Each row of a before or after table is a point. One or more steps were done to the points. Then noise was added and the rows were shuffled. The steps act on columns, c1 being the first. Write out the steps. A step turns or swaps two columns, mirrors them in a line or flattens them onto one, adds a multiple of one to another, or multiplies or shifts one. Angles are multiples of 10 degrees, from the lower column toward the higher: turns from -170 to 170, lines from 10 to 170 but not 90. Use the fewest steps. Two steps may share a column if one is a turn and the other turns, adds or multiplies; they go together, in the order done. Otherwise the lowest column goes first.

Before:
[[-0.25, -0.08, -0.65],
[-0.27, -0.05, -0.31],
[+0.66, +0.00, -0.52],
[+0.38, -0.24, +0.40],
[-0.16, +0.24, +0.47],
[-0.28, -0.12, -0.47],
[-0.34, +1.21, -0.13],
[-0.08, -0.24, -0.27],
[-0.18, +0.79, +0.23]]
After:
[[-0.16, -0.25, -0.13],
[-0.51, -0.14, -0.20],
[-0.45, -0.05, -0.03],
[-0.56, +1.22, -0.16],
[+0.19, +0.02, -0.84],
[-0.61, -0.13, -0.31],
[+0.59, -0.25, +0.09],
[-0.10, +0.77, +0.11],
[+0.07, +0.25, +0.40]]
Steps: add -0.3 times c2 to c3; turn c1 and c3 by -40 degrees

Before:
[[+0.42, +0.34, +0.08, +0.65],
[+1.01, -0.40, +1.16, -0.22],
[-0.42, +0.08, -0.28, -0.09],
[-0.22, +0.25, -0.25, -0.24],
[-0.06, +0.13, +0.11, +0.05],
[-0.41, -0.66, -0.22, +0.09],
[+0.68, -0.27, +0.10, -0.22],
[-0.03, +0.36, -0.50, +0.61],
[-0.01, +0.00, +0.05, -0.22]]
After:
[[+0.11, +0.42, +0.03, +0.62],
[-0.21, +0.07, +0.10, -0.09],
[+0.28, -0.06, +0.42, -0.24],
[+0.00, +0.28, +0.11, -0.29],
[+1.24, -0.40, +1.60, -0.16],
[-0.23, -0.76, +0.18, +0.11],
[+0.90, -0.29, +0.47, -0.32],
[+0.66, +0.38, +0.51, +0.68],
[+0.10, +0.08, +0.51, +0.10]]
Steps: shift c1 by +0.20; shift c3 by +0.40

Before:
[[+0.18, -0.10, +0.43, +0.01, -0.02, -0.85, +0.40, -0.06],
[-0.02, -0.41, +0.86, +1.01, -0.33, +0.07, -0.53, -0.83],
[-0.48, -0.30, -0.13, -0.04, -0.42, +0.23, +0.71, +0.43],
[+0.28, -0.16, -0.38, +0.57, -0.23, +0.36, -0.37, +0.00],
[+0.08, -1.27, +0.45, +0.12, -0.31, -0.65, -0.04, -0.16],
[-0.03, -0.11, -0.30, +0.26, +0.16, -0.18, -0.64, +0.55],
[-0.27, -0.84, -0.26, +0.43, +0.62, +0.07, +0.94, -0.07],
[+0.22, -0.46, +0.01, +0.51, -0.15, +0.35, -0.04, +0.58]]
After:
[[-0.63, -0.22, +0.45, -0.04, -0.06, +0.67, +0.64, +0.37],
[-0.01, -0.81, +0.46, +0.52, +0.36, +1.06, -0.39, +0.04],
[+0.11, -0.68, +0.36, +0.29, -0.13, -0.60, -0.65, +0.53],
[+0.21, -0.33, +1.03, +0.44, -0.61, +0.19, +0.96, -0.08],
[-0.14, +1.48, +0.86, +0.14, +0.31, -1.97, -0.03, -0.18],
[+0.06, +0.18, +0.45, +0.49, +0.27, +1.06, -0.05, +0.57],
[+0.23, +1.06, -0.31, -0.02, +0.07, -2.53, +0.46, -0.06],
[-0.25, +2.10, -0.32, +0.99, +0.25, +0.22, -0.49, -0.83]]
Steps: mirror c1 and c5 in the line at 20 degrees; multiply c3 by 2.5; turn c2 and c3 by -110 degrees; multiply c6 by 3

Before:
[[-0.79, -0.17, +0.21, +0.80, -0.63, -0.22, -0.54, +0.50, -0.09, +0.11, -0.60],
[+0.04, +0.46, +0.51, +0.04, +0.33, +0.22, -0.08, -0.48, -0.45, -0.41, +0.38],
[+0.17, -0.92, -0.16, -0.16, +0.33, -0.09, -0.30, +0.88, +0.37, -0.32, -0.40],
[-0.86, -0.94, +0.49, +0.19, -0.43, -0.28, +0.04, -0.49, -0.02, +0.47, +0.38],
[-0.18, +0.09, +0.84, +0.56, -0.44, -0.17, -0.25, +0.36, +0.45, -0.04, +0.17],
[+0.29, -0.43, -0.37, +0.64, -0.06, +0.27, +0.08, +0.31, -0.39, -0.41, +0.46],
[+0.04, +0.07, -0.48, +0.10, -0.04, -0.86, +0.72, +0.52, +0.64, -0.82, +0.22],
[+0.31, +0.10, -0.02, +0.05, +0.14, +0.56, +0.04, +0.40, +0.46, -0.62, -0.23],
[-0.39, -0.91, -0.12, +0.21, +0.51, -0.36, +0.01, +0.11, +0.86, -0.20, +0.25]]
After:
[[+0.97, -0.89, +0.31, +0.08, +1.22, -0.20, +0.67, +0.19, +0.21, -0.48, +0.30],
[+0.09, -0.38, -0.32, +0.36, -0.40, -0.39, +0.01, +0.61, -0.08, +0.53, +0.51],
[-1.15, +0.06, +0.32, +0.37, -0.66, +0.86, +0.47, +0.60, -0.07, -0.28, +0.17],
[+0.41, +0.13, -0.56, +0.37, -0.02, +0.05, +0.70, +0.12, +0.29, +0.06, -0.28],
[+0.88, -0.81, +0.15, +0.95, +0.57, -0.14, +0.54, -0.09, -0.15, -0.10, -0.38],
[-1.67, -0.94, +0.31, -0.50, -0.16, +0.53, -0.42, +0.13, +0.12, -0.23, +0.39],
[+0.83, +0.51, -0.18, -0.39, +0.58, +0.59, +0.07, +0.16, -0.29, +0.62, +0.39],
[-1.90, -0.12, +0.26, +0.42, -0.58, +0.17, -0.02, +0.83, -0.66, -0.13, -0.56],
[-0.18, +0.05, +0.76, +0.58, -0.13, -0.69, +0.90, +0.11, +0.87, +0.22, +0.34]]
Steps: multiply c5 by 3; turn c1 and c5 by -50 degrees; turn c3 and c6 by 80 degrees; swap c4 and c8; turn c7 and c9 by 70 degrees; turn c7 and c10 by 130 degrees

Before:
[[+0.73, -0.60, -0.45, +0.30, +0.52, +0.19, -0.02, -0.52, -0.22, -0.68, -0.76, -0.02, +0.34, +0.36],
[-0.68, -0.57, +0.42, -0.50, +0.49, +0.53, -0.66, -0.07, +0.50, +0.29, +0.58, +0.03, +0.31, -0.15],
[-0.66, +0.17, +0.87, +0.49, +0.24, +0.70, +0.45, -0.47, +0.70, -0.28, -0.05, -0.80, -0.43, +0.34],
[-0.19, -0.32, +0.63, +0.77, -0.25, -0.09, -0.34, -0.41, +0.29, +0.37, +0.14, -0.02, -0.16, +0.31],
[+0.04, -0.36, +0.68, -0.35, -0.84, -0.09, -0.31, -0.36, +0.39, +0.39, -0.41, +0.08, -0.22, -0.08],
[-0.25, +0.42, -0.22, -0.25, +0.01, +0.90, +0.42, +0.69, -0.49, +0.14, +0.56, -0.84, +0.08, -0.05],
[-0.48, -0.11, -0.39, -0.45, +0.13, +0.79, +0.25, +0.61, -0.54, -0.61, -0.33, -0.01, +0.16, +0.12],
[-0.51, +0.03, +0.67, +0.41, +0.42, -0.40, +0.26, -0.35, -0.56, -0.16, -0.14, -0.24, +0.68, -0.61],
[-0.46, +0.47, -0.27, -0.04, +0.31, +0.68, -0.39, +0.10, -0.61, -0.14, -0.03, -0.66, -0.02, -0.13],
[-0.30, +0.55, -0.12, +0.31, +0.43, +0.33, -0.31, +0.05, +0.68, +0.01, +0.50, -0.40, -0.09, -0.07],
[-0.61, +0.04, -0.24, -0.43, -0.38, -0.10, +0.04, -0.28, -0.50, +0.36, +0.56, -0.25, +0.09, +0.43],
[+0.29, +0.21, -0.02, +0.24, -0.37, -0.04, -0.62, +0.48, +0.03, -0.44, +0.45, -0.96, -0.12, -0.02]]
After:
[[-0.19, -0.50, -0.41, +0.09, +0.38, +0.69, -0.67, +0.15, -0.88, -0.15, -0.08, -0.41, -0.11, +0.06],
[+0.66, +0.39, +0.07, +0.28, -0.79, -0.11, +0.02, -0.40, +0.10, +0.21, -0.45, -0.30, +0.46, -0.08],
[-0.25, +0.00, -0.59, +0.42, -0.39, -0.14, -0.27, -0.16, -0.80, +0.29, +0.53, +0.07, +0.15, -0.07],
[-0.02, -0.24, +0.29, -0.15, -0.45, -0.15, -0.85, +0.40, -0.28, -0.40, +0.47, -0.56, -0.22, +0.10],
[-0.13, -0.53, -0.35, -0.24, +0.44, +0.35, -0.48, +0.02, +0.33, -0.07, +0.53, -0.32, +0.08, -0.08],
[+0.63, -0.07, -0.49, -0.40, +0.37, -0.38, -0.23, -0.41, -0.73, +0.30, -0.16, +0.26, -0.62, -0.17],
[-0.37, +0.45, +0.70, -0.37, +0.51, +0.14, -0.06, -0.46, -0.47, -0.28, -0.71, -0.01, -0.69, -0.05],
[-0.18, -0.36, -0.30, +0.35, -0.01, +0.91, -0.85, +0.73, -0.77, +0.23, +0.50, +0.43, +0.05, +0.21],
[+0.62, +0.13, -0.11, -0.83, -0.27, +0.00, +0.03, -0.32, -0.05, +0.20, +0.20, -0.38, +0.34, -0.02],
[+0.90, -0.20, -0.60, -0.47, +0.24, +0.75, -0.75, -0.40, +0.42, -0.48, -0.05, +0.42, +0.06, -0.09],
[+0.42, +0.70, -0.63, +0.46, +0.51, +0.55, +0.05, -0.07, +0.15, +0.48, +0.64, -0.62, -0.04, +0.01],
[-0.40, +0.15, -0.55, +0.43, +0.11, +0.71, +0.06, +0.66, -0.79, -0.37, -0.26, +0.27, -0.52, +0.13]]
Steps: swap c1 and c3; turn c2 and c4 by 170 degrees; swap c7 and c12; flatten c8 and c14 onto the line at 10 degrees; shift c9 by -0.30; mirror c10 and c13 in the line at 20 degrees
